Each row is a point. Before rounding, the points of a table are all equally far from one centre. They may lie mostly on one side of it. Write the centre, to within rounding.
In the rows, zero is written as 128.

Points:
[[ 57 116]
 [145  76]
 [161  85]
 [179 104]
 [181 109]
 [117  72]
 [183 112]
 [139  74]]
Centre: [121 139]

Points:
[[194 171 116 143 199 132]
 [197 189 179 125 146  85]
 [188 207 134 141 162 127]
 [126 130 172 128 163 148]
 [163 158 173 136 211  85]
 [185 163 183 102 116  91]
 [124 144 186 124 178 116]
 [170 164 202 136 160 114]
 [190 181 187 138 111 101]
 [174 184 129  87 167  93]
 [142 130 149  84 185  80]
 [164 147 190 152 138 150]]
Centre: [159 136 127 155 141  89]

Points (15 x 9):
[[ 55 138 176 173 130 154 130 106 188]
 [110 143 196 172 101 140 100  96 193]
 [101 166 184  76  86 157 129  79 158]
 [108 143 196 119 103 153 133  50 185]
 [ 67 156 172 109 131 137  92  46 179]
 [107 119 176 178 137 118 107  44 173]
 [ 78 160 142 161  93 150  93  64 194]
 [122 161 178 132  90 114  80 104 189]
 [ 57 154 169 134 166 121  94  48 143]
 [144 143 162 145 168 146 177 124 180]
 [111 115 161 172 141 142 138  86 213]
 [ 90 154 164 138 109 121 153  73 204]
 [ 86 136 199 128 106 185 122  45 145]
 [100 115 205 129 151 158 122  98 199]
 [ 59 157 194 131 107 119 132 108 171]]
Centre: [113 140 142 132 133 148 117  98 138]

Points (20 x 14):
[[122 122 118 172 181 173  73 126 108  96  75 102 173 123]
 [109 156 136 127 119 159 170 188 142 106  96  55 155 105]
 [ 44 154 109 150 130 131 124 134 171  90  68  89 186 165]
 [101 158  97 154 120 108 168 165 134  63 117  74 218  94]
 [100 165  99 123  56 171 157 153  67 119 104 144 176 145]
 [ 78 176  92 132 139 176 192  83 148  84 107 130 193 104]
 [ 94 163 127 168 120 195 170 187 143 121 158  75 171 109]
 [121 149 126  84 124 137 190 183 102  72 158 101 223 124]
 [ 92 175 119 162  98 176 114 174 109  16 125 105 180 120]
 [ 80 121 105 139  65 112 202 147 127  35 102  97 194 151]
 [154 135 136 146  74 179 186 177  88  64 126 136 137  96]
 [ 64 163 100 143 120 179 207 183 115  90 127  81 150 153]
 [ 95 186 101 143 155 171 118 155 121  76 116  71 161  81]
 [ 79 144 102 136 170 168 185 195 134 116 172  92 193 109]
 [ 94 123 165 171  77 136 187 162 163  52 164  74 185 140]
 [105 164 108 188 115 171 181 194 119  81 124  63 168 155]
 [ 65 155 127 115 155 103 169 117  92  62 144  91 141  88]
 [103 130 121 114  75 121 178 168  85  42 161  70 184 111]
 [ 51 174 117 197 131 157 174 150 132 113 155  94 185 135]
 [122 136  61 197  80 136 194  84 119  80 146  72 161 123]]
Centre: [119 112 101 133 121 144 135 132 140  87 147 128 153 150]

Points (29 x 24):
[[133 117 191 143 158 119 154 139 171 176 151 103  50 180 155  92  93 155
  113  82 148  66  76 161]
 [143 131 129 131 150 154 133 152 124 205 138 145 117  97 147  72 109 157
  108  54 116 102  71 123]
 [169  92 199 122 149  80 115 131 128 178 147 138  68 130 145  90 121 168
   98  71 138 109  65 124]
 [162 122 151 110 172  89 170 145 127 190 121 134 116 170 130 133  75 133
  116  85 114  74  46 172]
 [126  97 147 151 188 114 127 150 140 167 134  84  80 168 119 136 106 154
  103  93 114  91   7 151]
 [129 124 191 130 159 153 185 109 139 148 126 126 123 129 171 103 145 177
   98  80 154  92  77 163]
 [146 141 185 138 143  97 165 126 118 175 168  78 116 141 155 108  71 139
   89  80 143  93  56 181]
 [146 155 193 156 189 105 186 142 141 170 126 137 110 135 172 107 111 148
  100  71 109 110  78 135]
 [ 93  90 188  99 105 147 143 117 166 144 125 115 130 134 138 111 103 162
  123  82 105  94  28 154]
 [124 130 140 113 166 107 138 121 166 185 126 121  54 135 157 106 127 165
  121  65 120  88  25 196]
 [151 149 194 110 179 135 140 185 128 172 134 137  80 129 150 120 115 195
  125 121 115  81  52 143]
 [180 124 179 105 187 111 169 109 158 170 122 104 108 130 145  81 137 166
   83 101 146  97  70 144]
 [156 125 191 139 169  75 167 105 132 160 124 113  92 144 122 130 118 182
  114 109 119  75  54 128]
 [145 146 160  98 161  87 115 161 102 131  97 107  61 135 185 136 109 169
  124  95  87 115  78 176]
 [183 127 182 134 164 137 145 145 129 211 113 106  79 191 156  99 119 155
  130  99 121 133  71 145]
 [191 107 183 113 148 100 152 159  99 172 146 114 105 125 134  93 101 129
   80  91 133  87  86 159]
 [144 141 147 141 192 125 137 152 118 181 137  73 108 164 158  90 103 195
   99 133 134  77  73 114]
 [104  65 201 160 112 113 177 157 136 152 151 119  91 149 137 118 107 152
   89  64 125 151  64 134]
 [160 138 146 126 133  98 168 149 126 129 133 115 116 143 158  41 108 158
  111  97 119 125  92 227]
 [170 107 172 125 137 116 182 163 146 160 173 153  87 133 156  62 126 158
   98  71 149  99  68 131]
 [131 158 168 113 163 109 169 129 104 129 120 108  91 124 133 148 101 195
   75  64 144 108  77 171]
 [135 142 174 162 203  98 160 120 108 154 119  81  90 143 144  97  97 148
  123  72 142 125  23 168]
 [152 163 168 154 126 118 147 163 100 138 115 139  78 120 114  84  87 143
  125 110 134 120  53 190]
 [127 151 184 116 153 125 128 158 161 203 162 124 102 121 159 140 138 164
  117  49 133  91  72 139]
 [173 141 160  74 121 147 170 109 122 145 128  98 111 166 164 116 108 127
   98  92 115 117  54 127]
 [131 118 201 125 185  89 142 112 130 159 109 168 102 114  95  97  73 176
  135  68 128 110  86 115]
 [171 133 195 128 178 119 187 117 104 151 133  96 110 100 123 109 130 128
  112  62 149 153  78 160]
 [140 113 175 128 161  97 147 189 133 160 146 112 115 191 126  87 108 205
  110  51 136  99  64 159]
 [151  98 162 168 164 114 161 119 151 152 160 164 116 150 166 106  88 164
   80  79 111 100  55 155]]
Centre: [108 113 141 106 165 115 146 136 133 151 157 116  97 141 133 105 104 150
 138 109 125 138  93 149]
